Every row gives one point. Before rounding, the points of a table are all equally far from one centre. They may lie mostly on one side of it. Where is the centre, to within rounding?

Points, 7 rows:
-.06  .54
.05  .53
-.02  .54
-.21  .48
-.11  .53
-.02  .54
-.31  .37
Centre: -.03  .22

Points, 11 rows:
.30  -.11  -.75  -.50
-.11  .02  -.26  -.83
.39  -.09  -.11  -.26
.46  -.01  -.41  -.22
.42  -.21  -.24  .01
.23  .08  -.49  .32
.43  .01  -.59  -.29
.23  -.41  -.75  .12
.42  -.31  -.39  .02
.30  -.13  -.67  .22
.28  -.41  -.05  -.06
Centre: -.23  -.12  -.42  -.17

Points (11 x 8):
.00  .35  .37  -.32  -.14  -.33  -.72  -.27
-.17  .41  .01  -.43  -.15  -.14  -.58  .17
.08  -.31  -.21  .44  .10  -.29  -.94  -.45
.39  .03  .44  .25  -.29  -.26  -.35  -.01
.04  -.28  .24  .24  .00  -.51  -.89  -.49
-.36  -.31  .43  -.36  .42  -.11  -.77  .02
.11  .47  -.26  -.39  -.11  -.34  -.39  -.20
-.01  -.05  .40  .71  -.48  .04  -.29  -.11
-.03  -.42  .25  -.22  -.06  -.71  -.20  -.56
.12  -.06  .60  -.44  .01  -.05  -.68  -.26
-.03  .65  -.01  -.12  .15  -.46  .02  -.27
Centre: -.25  -.09  .01  .08  .08  .05  -.24  -.32

Points:
-.64  -.06  .45  -.25  .02  -.30  -.53  -.23  -.18  -.19  .25
-.23  -.06  .27  -.17  -.30  .10  .06  -.16  -.71  .04  .40
-.21  -.51  .51  -.35  .78  -.36  -.41  .10  -.21  -.02  -.03
-.09  .11  .23  -.12  -.13  -.14  -.38  .18  -.16  -.25  -.38
-.66  -.14  .61  .06  -.06  -.02  -.05  -.25  -.33  -.32  .27
-.17  -.75  .94  -.43  -.34  .10  -.12  -.03  -.66  -.09  .00
.19  -.04  .36  -.02  .39  -.15  -.43  -.08  -.13  -.04  -.41
-.34  -.22  .12  -.71  .62  -.21  .10  .18  -.22  -.37  -.19
.05  .09  -.02  -.16  .43  .19  -.15  -.51  -.13  -.42  .01
.09  -.72  .15  -.21  .01  -.60  -.03  .46  .43  -.14  -.29
.10  -.50  .33  -.34  .18  -.36  -.22  -.49  .18  -.73  .21
-.36  -.42  .46  -.79  .53  -.31  -.19  .15  -.10  -.45  -.09
-.47  -.29  .67  -.37  .71  .29  -.14  -.02  .28  .08  .42
-.31  -.35  .48  -.21  .40  -.16  -.21  .19  -.10  -.63  .29
-.19  .16  .09  -.31  .21  -.19  -.16  -.04  -.39  -.32  .19
-.27  -.32  .56  -.13  .64  -.13  -.54  .21  .04  -.16  .07
Centre: -.22  -.69  .14  -.36  -.01  .15  -.05  -.19  .06  .09  -.05

Points:
.45  .18  .28  .17  .32  -.23  -.70  .24  -.31  -.05  -.08  -.08  .10  -.44
.14  .59  .29  .30  .08  -.13  -.16  .36  -.10  -.26  .25  .26  -.16  -.54
-.14  .33  .48  .22  .88  .07  -.32  .12  -.35  -.19  .30  -.13  -.20  -.36
.10  .32  .13  .35  .65  .38  -.26  -.29  -.56  -.09  .08  .03  .10  -.94
.41  .25  .27  .34  .46  .04  -.49  .31  -.11  -.47  .33  .37  -.02  -.42
-.02  .63  .23  .39  .26  -.13  -.54  .22  -.30  .05  .49  -.02  -.05  -.31
.65  -.14  .13  .45  .55  .09  -.67  .13  -.20  -.27  .35  .15  -.04  -.67
-.25  .42  .37  .30  .38  -.33  -.49  -.09  -.32  -.02  .05  -.01  .00  -.12
-.27  .20  .18  .17  .51  -.34  -.57  .14  -.15  .01  .10  -.32  -.04  -.50
-.14  .05  .12  .40  .82  -.28  -.26  .50  -.33  -.31  .00  .09  -.13  -.42
.33  .26  .19  .00  .76  .17  -.38  -.03  -.10  -.13  .20  .22  .10  -.60
-.02  .52  .34  .04  .56  -.14  -.27  .33  -.38  -.01  .07  .03  -.01  -.53
.22  .12  .28  .04  .47  -.06  .06  .07  .07  .32  .26  .26  -.15  -.68
.10  .12  .31  -.07  .82  -.19  -.39  -.08  -.35  -.11  .39  .08  -.15  -.67
-.12  .04  .16  .21  .25  -.33  -.47  -.10  .21  .07  .37  -.14  .08  -.63
.12  .46  .36  .04  .62  -.10  -.53  -.07  -.47  -.19  .05  -.15  -.23  -.25
-.02  .34  .51  .22  .53  -.13  -.37  .08  -.10  -.02  .19  -.13  -.25  .08
.19  .23  -.03  .60  .49  -.13  -.35  -.03  -.35  .26  .71  -.04  -.10  -.77
Centre: .05  -.18  .00  .27  .12  .18  -.10  .02  -.47  -.15  .25  -.05  -.10  -.31

Points, 23 rows:
-.15  -.38  .21  -.09  .28  .12  -.39  .13  .10  .07  -.22  -.28  .19  -.39  .29  .24  .27  -.51  -.28  -.21
.01  -.60  .27  .31  .20  .07  -.42  -.01  -.20  -.28  -.11  -.47  -.25  -.02  .19  .31  .58  -.20  .15  -.29
.12  -.41  .32  .26  .21  -.19  -.61  -.28  -.70  -.28  -.44  -.13  .15  -.23  -.04  .35  .41  -.43  -.07  -.20
-.09  .01  .06  .05  .27  .21  -.14  .06  .03  -.28  -.47  -.94  -.07  -.07  .16  .40  .06  .10  -.30  -.10
.05  -.22  .41  .21  .06  .27  -.48  -.31  -.13  -.13  -.26  -.54  -.10  -.16  .70  .35  .30  -.44  -.10  -.21
-.31  -.49  -.06  -.10  -.09  -.09  -.32  -.03  -.48  .12  -.15  -.67  .01  -.17  .46  .13  .22  -.39  -.24  -.31
-.28  -.41  .26  .11  .43  .27  -.11  -.24  -.57  -.23  -.23  -.69  -.14  -.37  .45  .08  -.02  .07  -.05  -.17
.08  -.37  .37  .11  .34  .06  -.42  -.05  -.23  -.16  -.46  -.60  -.14  -.23  .42  .00  .36  -.29  -.31  -.13
-.15  -.34  .17  .25  -.10  .18  -.56  -.14  -.09  -.02  -.31  -.80  -.10  -.57  .36  .40  .19  -.07  -.12  .11
-.12  -.38  -.18  -.27  .15  .04  -.48  -.20  -.31  -.40  -.35  -.77  .20  -.45  .48  .12  .17  -.02  -.49  .16
.08  -.64  .05  .26  .22  .06  -.32  -.05  -.43  .19  -.37  -.07  .24  -.23  .34  .30  .06  -.02  -.41  .23
-.15  -.15  .38  -.07  .50  .55  -.18  -.11  -.27  -.39  .01  -.49  -.03  -.23  .22  .14  .20  -.50  -.25  -.29
.10  -.51  .31  .07  .18  .23  -.54  -.32  -.30  .00  -.37  -.49  .31  -.09  .25  .10  .56  -.02  -.23  -.26
.43  -.05  .22  .28  .14  .10  -.37  .09  -.23  -.02  -.27  .03  -.18  .09  .52  .26  .28  -.47  -.05  -.23
-.01  -.13  .23  .16  .26  .22  -.55  .19  -.05  -.09  -.41  -.71  .24  -.15  .14  .24  -.13  -.21  -.25  -.28
.13  -.13  .36  .05  .12  .05  -.77  -.12  .01  .03  -.13  -.56  .14  -.48  .27  .48  .28  -.36  -.09  .15
.36  -.32  .19  .26  .39  .06  -.52  -.17  .11  -.33  -.56  -.48  .25  -.33  .06  .28  .05  -.19  -.21  -.07
.02  -.17  .23  .13  .49  -.14  -.45  .05  -.36  .00  -.30  -.26  .27  -.45  .59  .06  .34  -.15  .04  -.31
-.06  -.33  .10  .02  .60  .04  -.26  -.08  -.14  -.04  -.47  -.49  -.01  -.37  .41  .24  .24  -.31  -.02  .05
.27  -.39  .12  .08  .03  .12  -.62  .23  -.18  -.14  -.52  -.41  -.04  -.38  .39  .02  .22  -.09  .02  -.45
.07  -.65  .41  .29  .34  -.20  -.25  -.09  -.12  .00  -.05  -.58  .18  -.32  .24  .33  .38  -.07  -.30  -.11
.13  -.47  -.29  .15  .08  .26  -.24  -.24  -.14  .05  -.44  -.62  .11  -.13  .32  .18  .04  .12  .13  -.41
.08  -.18  .15  .03  .07  -.08  -.29  -.43  -.15  -.01  -.13  -.72  -.44  -.17  .40  .46  -.03  .37  -.09  -.27
Centre: .06  -.07  .10  .00  -.14  .01  -.13  -.15  -.32  -.39  -.05  -.21  .13  -.22  .14  .25  .12  -.04  -.08  -.04

Points, 30 rows:
.13  .09  -.25  .11  -.03  .50  .68  .26  -.13  -.51  .17  .85  -.27  .08  -.03  .01  .08  .11  -.21  -.38  -.42  -.37  .35  .40
-.09  -.12  .14  -.14  .25  .44  .57  .83  -.52  -.23  .11  .49  -.24  -.33  -.48  .13  .15  .51  -.03  -.26  -.14  -.54  -.25  .15
.48  .41  .02  -.08  .47  .48  .25  .20  .00  .12  -.09  .57  -.13  .01  .38  -.32  -.27  -.04  -.04  -.39  -.60  -.44  .39  .40
-.12  .22  .51  .28  -.06  .57  .84  .66  -.16  .20  -.38  .43  -.05  .15  .23  -.18  .47  .30  -.22  -.27  -.30  -.52  -.13  .26
-.07  .06  -.15  -.09  -.31  .31  .79  .38  -.26  -.23  .14  .34  -.69  -.10  -.23  -.06  .18  .58  .07  -.04  -.34  -.61  -.46  .40
.16  .01  .20  -.31  .46  .42  .16  .38  -.23  -.29  .25  .70  .08  .04  .08  -.50  .34  .47  -.10  .10  .04  -.64  -.19  .54
-.12  -.36  .24  -.28  .46  .15  .54  .84  -.18  -.58  .11  .54  -.07  -.13  -.06  .16  .43  .41  -.66  -.18  -.27  -.41  .24  .60
-.02  -.10  .46  -.27  -.16  .24  .74  .54  -.62  -.21  -.24  .76  -.32  .31  -.18  -.28  .08  .14  .02  -.15  -.63  -.18  -.03  .36
-.41  -.50  -.04  .04  .34  .41  .63  .73  -.35  -.20  -.46  .90  -.21  .10  -.02  .27  .17  .47  -.43  -.29  -.36  -.59  -.03  .52
-.39  -.44  .35  .03  .07  .24  .05  .40  .42  .28  -.19  .50  -.13  -.27  .03  -.36  -.22  .12  -.08  -.54  -.57  .36  .25  .46
-.48  -.13  -.11  .51  .27  .27  .46  .76  -.11  -.20  .31  .51  -.04  -.21  .14  -.22  -.02  .07  -.25  -.36  -.44  -.62  .05  .46
-.23  -.11  -.09  .04  .24  .28  .32  .45  -.59  .07  -.55  .60  -.44  .43  -.15  -.35  .10  .06  -.38  -.45  -.42  -.02  .30  .64
.17  -.08  -.20  -.48  .05  .52  .59  .24  .21  -.22  .12  .71  -.42  .29  .06  -.14  .09  -.19  -.35  -.16  -.40  -.17  .32  .27
.11  -.03  .21  .26  .51  .00  .56  .18  -.45  -.53  .09  .42  -.15  .01  -.23  .25  .35  -.39  -.37  -.09  -.70  -.01  .11  .56
.28  .08  .28  .17  .38  .39  .63  .29  -.53  -.13  .10  .30  -.29  -.27  -.27  -.09  .56  .16  -.37  -.31  -.15  -.30  .12  .68
-.23  .00  .18  .31  -.55  .20  .54  .20  -.69  -.34  .18  .48  -.16  .06  -.09  -.11  .30  .79  -.14  -.44  -.25  -.36  -.19  .28
-.33  -.04  .14  -.14  -.07  .14  .35  .08  -.17  -.27  -.02  .82  -.36  .23  -.32  -.23  .15  .47  .15  -.90  -.12  -.09  .08  .45
.25  -.22  .33  .21  .29  -.02  .50  .45  -.53  -.07  -.42  .74  -.33  .12  -.29  -.24  .05  .48  -.44  -.73  -.15  -.50  .19  .32
-.10  -.30  .15  .02  .15  .45  .71  .49  -.26  .19  .11  .72  -.19  -.12  -.28  -.28  -.01  .87  -.10  -.28  -.65  -.42  .08  .40
.09  .08  .21  -.46  -.14  .38  .41  .86  -.26  -.47  -.03  .40  -.28  -.14  -.02  .12  -.09  -.16  -.68  .05  -.55  -.25  .25  .13
.03  -.42  .08  -.51  .18  .47  .34  .57  -.27  -.30  .09  .48  -.11  -.08  -.25  -.03  -.05  -.37  -.31  -.50  -.57  -.02  -.06  .06
.09  .04  -.13  -.32  -.10  .54  .55  .33  .19  -.30  .10  .54  -.48  -.33  -.30  .02  -.10  .69  -.38  -.28  -.04  .12  -.16  .48
-.36  .42  .15  -.04  .34  .30  .62  .33  -.30  -.24  .04  .58  -.19  -.58  -.63  .16  .06  .69  -.38  -.33  -.55  -.40  -.07  .10
.14  -.59  .11  .29  .66  .48  .68  .35  -.25  -.14  .09  .56  -.38  -.18  -.28  -.20  .25  .27  -.02  -.38  -.12  -.29  -.36  .40
.43  .09  .00  .08  .18  -.30  .50  .79  .27  -.12  .10  .75  -.22  .00  -.16  -.20  .12  .53  -.65  -.27  -.45  -.26  .37  .13
.30  .11  .01  .05  .13  .31  .70  .24  -.56  -.35  -.24  .68  .01  -.06  .07  -.06  -.02  .40  -.83  -.12  -.28  -.28  .43  .43
-.07  .13  .39  .10  .32  .42  .81  .83  -.70  -.01  .03  .65  -.38  .14  -.08  .24  .36  .41  -.21  -.14  -.46  -.30  -.35  .40
.23  .28  .19  -.05  .12  .31  .40  .59  -.11  -.09  -.27  .50  -.34  .38  -.30  -.03  .17  .17  -.09  -.52  -.50  -.62  .25  .63
.13  -.07  .35  .00  -.29  -.08  .43  .32  -.03  .05  -.32  .61  .01  -.14  .21  .46  .84  .15  -.41  -.04  -.51  -.37  -.28  .84
-.36  .19  -.14  .31  .14  .31  .31  .47  -.14  -.04  .11  .62  -.15  .09  .03  .07  -.09  .67  .42  -.38  -.49  .22  -.26  .78
Centre: -.12  -.07  .14  -.02  .30  .00  .06  .15  -.10  -.16  -.24  .32  -.40  -.10  .35  .09  .21  .43  -.21  -.11  -.48  -.14  -.12  -.01

Points:
-.22  -.58  -.33  .09  -.03  -.12  .00  -.35  -.79  .17  -.31  .27  .60  -.47  .71  .68  .30  -.11  .55  .41  .25  -.04  .16  .60
-.19  -.32  .05  .47  -.22  .08  .15  -.44  -.35  .16  -.46  .11  .37  -.43  .35  .48  .65  -.29  .74  .37  .21  -.17  .22  .40
-.18  -.24  -.17  .27  -.50  -.18  .22  -.50  -.38  .14  -.11  .28  .30  -.23  .54  .21  .32  -.29  .44  .66  -.13  .18  -.12  .40
-.31  -.47  -.06  .40  -.08  -.11  .39  -.13  -.61  .19  -.53  .24  .63  -.55  .40  .10  .42  -.25  .66  .42  .17  .01  .06  .39
-.10  -.81  -.04  .33  -.04  -.16  .19  -.24  -.36  .20  -.41  .41  .53  -.45  .23  .35  -.05  -.04  .61  .68  .34  .11  .16  .25
-.27  -.34  -.02  .32  -.08  -.07  .14  -.56  -.59  .32  -.37  .37  .86  -.11  .34  .07  .58  -.13  .15  .46  -.01  .01  .14  .38
-.56  -.58  -.12  .49  -.20  .38  -.09  -.29  -.49  -.25  .01  .29  .60  -.50  .19  .33  .41  -.14  .34  .23  .21  -.22  .16  .57
-.24  -.01  -.08  .35  .07  .13  .24  -.74  -.92  .06  -.20  .19  .64  -.54  .50  .27  .46  -.14  .34  .53  .21  -.01  .08  .40
-.26  -.61  -.22  .40  -.11  -.09  .33  -.45  -.65  .48  -.44  .38  .26  -.46  .24  .11  .43  -.02  .27  .41  .06  .02  .33  .31
-.38  -.35  -.12  .50  -.05  -.19  .25  -.42  -.38  .32  -.13  .53  .52  -.43  .25  -.02  .34  -.05  .22  .63  .04  -.06  .05  .32
-.08  -.15  -.15  .21  -.27  -.23  .07  -.54  -.68  .03  -.43  .47  .24  -.60  .49  .14  .62  .03  .42  .52  -.04  -.01  .35  .41
-.04  -.67  -.13  .42  -.37  -.20  .10  -.58  -.82  .35  -.36  .32  .19  -.33  .53  .32  .17  -.15  .38  .20  .20  .19  .02  .46
-.22  -.60  -.30  .37  -.24  -.31  -.03  -.65  -.34  .37  -.24  .31  .40  -.28  .45  .25  .24  -.27  .18  .42  .33  .29  -.02  .52
-.30  -.57  -.08  .47  -.12  .04  .17  -.50  -.42  .18  -.51  .47  .35  -.49  .32  .52  .62  .03  .13  .18  .18  -.05  .47  .47
-.06  -.34  .14  .35  -.18  -.29  .07  -.51  -.88  .38  -.69  .28  .51  -.28  .37  .45  .07  .06  .11  .45  .19  -.10  .47  .31
-.32  -.58  -.12  .46  -.28  .00  .07  -.73  -.33  .13  .01  .23  .44  -.17  .15  .57  .33  -.08  .34  .30  .00  -.05  .34  .64
-.25  -.26  -.20  .61  -.21  -.23  .00  -.48  -.42  .09  -.12  .15  .44  -.46  .47  .46  .63  -.21  .16  .53  .05  .03  -.03  .51
-.25  -.03  -.02  .38  .03  -.46  .34  -.37  -.67  .40  -.13  .05  .47  -.38  .46  .20  .44  -.05  .23  .53  .01  -.14  .07  -.10
.14  -.17  .17  .59  -.54  -.09  .13  -.38  -.65  .25  -.39  .21  .35  -.29  .52  .16  .34  -.08  .66  .32  .01  -.19  .17  .21
-.12  -.24  -.06  .48  -.44  -.17  .03  -.41  -.30  .43  -.60  .14  .37  -.47  .43  .14  .39  -.06  .52  .11  -.27  -.03  .02  .30
-.27  -.03  -.19  .61  -.14  -.25  .18  -.64  -.25  -.07  -.22  .24  .56  -.55  .55  .19  .35  -.41  .38  .60  .10  -.23  .04  .29
-.47  -.16  -.47  .77  -.06  .21  .26  -.23  -.31  .27  -.39  .07  .48  -.46  .50  .37  .26  -.21  .67  .33  .10  -.09  .05  .27
-.33  -.13  -.39  .45  -.14  -.08  .29  -.42  -.57  .17  -.60  -.10  .59  -.48  .35  .28  .50  -.14  .46  .44  .07  -.14  .15  .66
-.25  -.34  -.39  .09  -.06  -.05  -.16  -.72  -.29  .51  -.42  .02  .47  -.54  .24  .25  .25  -.16  .31  .66  -.02  -.02  .49  .47
-.17  -.39  -.23  .39  -.13  -.08  .15  -.42  -.52  .43  -.43  .14  .61  -.55  .50  -.07  .24  -.39  .50  .52  .54  -.14  .10  .23
-.33  -.22  .17  .36  -.28  -.04  .05  -.54  -.43  .18  -.47  .32  .72  -.28  .61  .13  .30  -.02  .27  .72  .35  .11  .00  .24
-.14  -.52  -.23  .68  -.03  .00  .14  -.36  -.47  .38  -.27  .19  .24  -.17  .46  .45  .43  .15  .82  .28  -.19  .06  .24  .40
-.14  -.21  .03  .67  -.15  .09  .24  -.43  -.71  .34  -.34  .24  .46  -.50  .58  .41  .23  -.16  .65  .39  .02  .04  -.06  .16
.02  .02  .06  .49  -.06  -.22  .25  -.22  -.38  .29  -.09  .44  .49  -.23  .67  .01  .42  -.19  .39  .77  -.09  .13  -.04  .35
Centre: .00  -.22  -.08  .12  .24  .09  -.01  -.17  -.32  -.15  -.24  -.03  .23  -.16  .53  .11  -.04  -.08  .16  .11  .09  -.02  .29  .31
